Each row is a point. To make a cloud, some directions were put in groups of two or more. Within a group, all points are equally far from the middle, so they leave a hole (a ring in 2 directions, a hollow ball in 3). The other directions are filled evenly. Then the cloud was stretched, turned, moved and blurred a little. Count the holes, and give their numbers of directions, smallest first.
In the rows, zero is written as 128.

Cloud (21 x 3):
[[135 129  88]
 [103 118 149]
 [121 163  92]
 [121 142 169]
 [158 101  83]
 [123 101 120]
 [150 175 116]
 [141  92 145]
 [160 117  80]
 [138 118  89]
 [ 98 123 154]
 [142 116  87]
 [183 145 130]
 [118 129 166]
 [154 161  95]
 [186 134  84]
 [ 84 132 154]
 [190 137 131]
 [170 116  77]
 [145 154 157]
 [116 145 170]]
Holes: 1 (2)

Cloud (22 x 3):
[[132 172 169]
 [150 135 154]
 [161 142 116]
 [145 129 187]
 [112  93 118]
 [174 146 100]
 [113 132 130]
 [165 130  88]
 [104 112  86]
 [ 92  63 125]
 [160 170 159]
 [141 114 156]
 [109 112 122]
 [102  74 112]
 [142  89 127]
 [147  86 134]
 [138 108  92]
 [ 93 131  79]
 [183 114 106]
 [ 90 146 133]
 [146 188 155]
 [116 134 105]]
Holes: 0

Cloud (31 x 4):
[[144  94 122  88]
 [130 146 151 120]
 [188  95 126 141]
 [180 148 140 172]
 [107 112 131  88]
 [163 162 139 149]
 [186 148 135 165]
 [142 159 115 166]
 [151 152 163 153]
 [110 100 147 192]
 [115 143 153  98]
 [146  82 193 109]
 [ 91 107 124 160]
 [164 124 154 180]
 [132 157 171 133]
 [146 137 175 182]
 [126  93 132  96]
 [104 121 178 129]
 [110 141 152 113]
 [107 100 134 131]
 [102 132 117 150]
 [128 120 144 185]
 [104  95 102 135]
 [149 159 123 168]
 [111 104 145 138]
 [115 139 170 158]
 [117 155 177 124]
 [121  79 182 131]
 [161 153 141 123]
 [136  99 177 184]
 [115  67 148 148]]
Holes: 0

Cloud, 27 rows:
[[125 152 142 167]
 [164 154 161 130]
 [ 91 153 111 123]
 [103 175 124  99]
 [161 148 103  82]
 [117 150 183 128]
 [145  97 152 108]
 [135  90 105 165]
 [115 182 130  90]
 [128 153 149 166]
 [147 176 126  81]
 [131 175 100 134]
 [118 108  87 124]
 [140  86 125 164]
 [108 162 174  97]
 [165 153 119 161]
 [155 109  76 145]
 [164 106  90 159]
 [127 173 166  91]
 [152 169 155  88]
 [152 157 136 162]
 [179 128 145 134]
 [ 92 149 156  89]
 [114 140 170 155]
 [175 140 131 154]
 [105 108 125 170]
 [112 112 131  86]]
Holes: 2 (2, 2)

Cloud (47 x 6):
[[ 80 113 130 126 104  89]
 [174 137 120 133  96 131]
 [162  98 160 168 148 148]
 [114 146 148 152  75 138]
 [157 118 126 186  82 106]
 [ 82 124 144 130  89 124]
 [159  99 106 115 105  99]
 [144 115  89 141 157 113]
 [158 132 105 162 157 138]
 [171 107 129 189 126 147]
 [183  90 114 154 140 114]
 [153 166 109 152 146 114]
 [123 111 143 191 124  89]
 [182  79 142 175 124 118]
 [149 128 102 150  75  96]
 [159 121 142 153 148  78]
 [134  96 132 177 164 141]
 [157 109 174 129 147 114]
 [164  71 145 169 109 149]
 [141  74 170 158 132 143]
 [138 115 128 136  77  75]
 [107 107 101 123  95  87]
 [122 183 139 151 126 110]
 [132 160 162 161 108 141]
 [115 158 133 111  83  92]
 [117  63 141 130 128 105]
 [175  73 139 155 130  99]
 [115  79 155 166 129  90]
 [ 90 133 131 144  80  92]
 [135 134 125  92 105 100]
 [165 101 119 135 141 154]
 [100  83 161 133 100 118]
 [116  67 137 182 110 139]
 [146 122  87 161  90 100]
 [114  69 149 174 113  98]
 [146 124 154 134  67 107]
 [ 91  99 166 147 134 109]
 [104  76 153 166 140 113]
 [185 114 126 141 125 142]
 [102 144 175 154 106 111]
 [110  81 151 180  89 118]
 [133 160 170 136 111  92]
 [145  92  97 168 140 146]
 [171 124 146 135  99 149]
 [143  91 150 193  86 118]
 [119  96 161 139 106  75]
 [163  97 124 114 120 140]]
Holes: 1 (6)

Cloud (48 x 6):
[[117 152 130 148 141  75]
 [140 115 131 122 162 178]
 [163 121 133  99 127  78]
 [130 158 106 172  82 126]
 [106 102  91 149 130 177]
 [117 119 165  99 182  98]
 [148  86 104 117 168 131]
 [130  94 110 162 120 138]
 [150  87 148 115 138  98]
 [125 103 119  80  86  58]
 [118 105  93 114 150 110]
 [163 102 100  91 106  93]
 [130 204  83 118 102 158]
 [119 136 106 107 195 140]
 [102 131  96 165 114 130]
 [107 135 104 127 151 200]
 [131 170 116 121 125 178]
 [112 137 162 133 117 135]
 [ 80 160 104 158 140 115]
 [130 104  95 105 164  86]
 [148 154 103 128  99 115]
 [ 93 132 120  86 175 122]
 [128 192 129 100 101 137]
 [ 69 151 110 117 143 120]
 [121 105  75  99 139  94]
 [178 107 113 135 122 130]
 [104 152 159 129 139 175]
 [134 137 125  89 116  96]
 [ 98 156  91 169 144 178]
 [141 194 101 140  95 159]
 [170 115 133  68 114 106]
 [133 118 125  70 114  70]
 [106 156 149  88 117  58]
 [142 153 107 114 152 134]
 [113 145  61 145 105 139]
 [119 151  76 158 133 166]
 [146 187 167  98  95  93]
 [121 154  97 151  90 118]
 [147 173 133  87 126  86]
 [113 125  80  77 130 104]
 [136  83 103 127 150 125]
 [106  74  86  98 174 102]
 [109 159  63 153 134 145]
 [137 130 130 150 135 122]
 [125 106 125 173 108 124]
 [104 151 104 103  87  94]
 [137 135 128 100 179 164]
 [143  99 135 128 136 111]]
Holes: 0

Cloud:
[[114 146  80 143  92 123 152 105]
 [ 82 155 130 135 127  84 150  91]
 [155  71 109 103 153 145 104 168]
 [ 91 128 157  99 128 165 147 180]
 [ 91 148 119 167 156 129 119  96]
 [173 129 124 159 138 132 143 186]
 [115 112  85 160  94 137 141 170]
 [145  96  97  74 135 149 108 130]
 [134 127  94 143 107 111 185 140]
 [150 132 188  83 146 165 106 142]
 [ 76 126 120 107 102 108 143  87]
 [ 65 169 177 117  98 147 133  87]
 [143  77 150  78 170 131 155 121]
 [ 72 179 171 104 100 146 148  91]
 [ 82 160 176 168 121 114 152 157]
 [ 63 141 147 164 106 164 164 117]
 [ 95 124 178  70 129 166 162 132]
 [130 115 102 140  71 141 130 130]
 [ 89 172 164 120 130 130  81 136]
 [ 92 153  89 147 108  84 154 160]
 [ 83 119 189 124 115 115 143 155]
 [ 84 178  97 125  93 140 116  96]
 [137 103 146  64 167 127 113 107]
 [171 138 112 164 147  98 160 144]
 [103 164 128  99 161 164 144 162]
 [103 178 109 152  77 116 105 157]
 [ 91 109 107 120  92 122 151  97]
 [139  76 158  56 158 156 133 127]
 [140 162 144 115  90 168 121 124]
 [151  96  84 108 135 149 114 123]
 [ 92  93 135 115  82 123 127 111]
 [136 153 108 128 153 125  84 127]
 [152 165 120 148 161 117 161 126]
 [166 160 115 169 136 138 139 158]
 [ 95  94 136 170 137 148 104 122]
 [140  78 132  67 169 136 142 167]
 [102 101 120 123 140 126  87 102]
 [146 166 146 130 161 149 133 173]
 [102 108 143 186  93 131 116 122]
 [ 87 194 124 183  96 104 144 100]
 [107  87 124 117 145 129  80 126]
 [134  89 104 104 121 147 129 187]
 [102 113 157 115 157 157  79 131]
 [107 113 136 120 160  81 149 117]
 [104 140 105 174 121  67 154 136]
 [139 122 170 131  93  89 117 122]
 [126 174 121 140 143 177 128 146]
 [ 62 191 135 162 105 135 139  86]
 [113 120  93 166 162  92 130 142]
 [141 128 175 135 122 142  84 143]
 [ 94 135 158 190 140 133 129 162]
 [123 131  91 135 170 154 148 126]
 [ 88 145 132 140 146 179 172 135]
 [100 172  81 153  80 119 116 123]
 [143  69 140 125 134 139  91 134]
 [144 105 124 196 121  96 144 131]
 [ 94 128 102 103 110 140 151  87]
 [100 110 101 190 105  92 143 123]
 [148 143 153 194 118 122 133 119]
 [151 165 166 107 162 113 155 121]
 [ 94 185  98 139 126 126 172 132]
 [129 127 147  77 158  96 112 110]
 [107 148 151 184 118 118 113 176]
 [ 62 122 123  86 110 154 102 120]
 [137  82 121  74 165 157 100 148]
 [117 112 128 139 178 176 145 155]
 [ 51 152 110 126 121 166 109 135]
 [146 135  91 102 131 148 117 105]
 [ 85 154 181 120  85 154 151 105]
 [ 80 173 129 107 117  82 153 127]
 [126 147 116 111  81 108 159 104]
 [106 119 169 181 149 144 146 119]
 [ 63 124 112 119 134 100 147 154]
 [163 104 100 139 149 110 176 141]
 [124 114  83 129 102 127 132 182]
 [119 119 189  94 171 143 139 103]
 [172 118 147  92 102 150 116 158]
 [157 137 130 147 111 105  83 140]
 [115 139 182  82 145 165 171 140]]
Holes: 3 (2, 3, 3)

Cloud (76 x 8):
[[105 114 110 133 113 161  96 132]
 [113 154 126 164  97 146 161 178]
 [184 135 155 163 160 133 132 147]
 [136 117 158 134 154 109  84 116]
 [171 155 132 106  91 128 115 158]
 [139 116 136 127  77  99 175 167]
 [129 128 152 125  64  97  99 125]
 [171 165 120 151 139 146 107 123]
 [156 135 158 126 114 154 141 177]
 [155  95 186 141 192 127 124 105]
 [122 107 104 143  65 120 147 156]
 [122 139 185 144 104 168 142 115]
 [112  82 125 133 170 144 163 104]
 [101 153 187 136  46 112 120 169]
 [122 135 138 121 207  97 131 145]
 [131 122  94 117 184 141 140  82]
 [ 96 120  98 135  69 102 132 146]
 [ 95 140 172 126 105 100  98 174]
 [116 118 124 131 171 164 114 158]
 [164 128 158 130 163  93 135 105]
 [185 135 114 137 187  94 142 148]
 [172 140 111 109 159 169 100 144]
 [ 97 130 119 150 123 143 115 169]
 [174 121 114 119 126 144  89 126]
 [175 111 157 132 141 142 161  80]
 [126 127 159 134 214 127 125 112]
 [113 109 103 139  66 157 137 132]
 [ 97 118 136 147  39 145 126 103]
 [183 106 101 102 145 137 137 109]
 [182 133 123 167 147 149 151  84]
 [ 95 129 154 158 143 154 107 141]
 [112 140 129 109  75 128  95 116]
 [121 145  95  94 114 138 165 173]
 [180 118 136 156 179 121 172 125]
 [137  96  81 109 171 150 149 100]
 [152 156 108 104 151 175 138 156]
 [116 155 152 149  38 101 157 130]
 [126 133 146 160  89  79 157 115]
 [ 93 132 119 127  56 126 109 122]
 [170 148 141 124 228 150 131 115]
 [166 155  91 159 147 156 137 144]
 [161 112 140 124 131 117  85 111]
 [163 117 118  83 149 132 136 131]
 [168 108 110 102 203 126 126 119]
 [ 91 146 154 133  58 126  94 139]
 [176  87 117 118 146 164 131 138]
 [184 157 105 111 152 176 133  97]
 [103 133 131 169  93 130 133 185]
 [172 170 105 155 121 140 142 163]
 [124 104 175 160 102 123  82 112]
 [137 154 142 155  49 132 159 145]
 [145 144 106 129 115 151  85 135]
 [104  82 138 136 176 135 132 132]
 [139 104 129 141  84 103 172 145]
 [156 136 147 126 232 166 131 116]
 [179 110 160 151 171 109 131 111]
 [173 136 120 147 104 141 162  92]
 [106 116 115 144  43 127 132 111]
 [155 149 137 112 191 170 161 120]
 [155 148 154 110 113 149 166 139]
 [172 113  89 127 145 115 141 101]
 [153 119  97 165 170 105 173 156]
 [ 92 124 146 157 124 135 126 180]
 [170 157 141 129 198 125 108 147]
 [153 138 103  88 136 107 128 175]
 [148 121  79 123 184 105 137 145]
 [ 76 116 136 135  98  96 158 134]
 [130 114  79 121  96 147 157 129]
 [170  76 132 128 137 143 152 113]
 [113 135 131 147 197 137 126  98]
 [102 101 152 171 140 107 124 100]
 [112 130 171 133  46 120 148 167]
 [126 159 109 131 155 162 171 162]
 [142 173 125 129 201 113 130 143]
 [157 138 160 101  92 135 125 104]
 [102  87 143 147 136 143 127 153]]
Holes: 2 (3, 4)
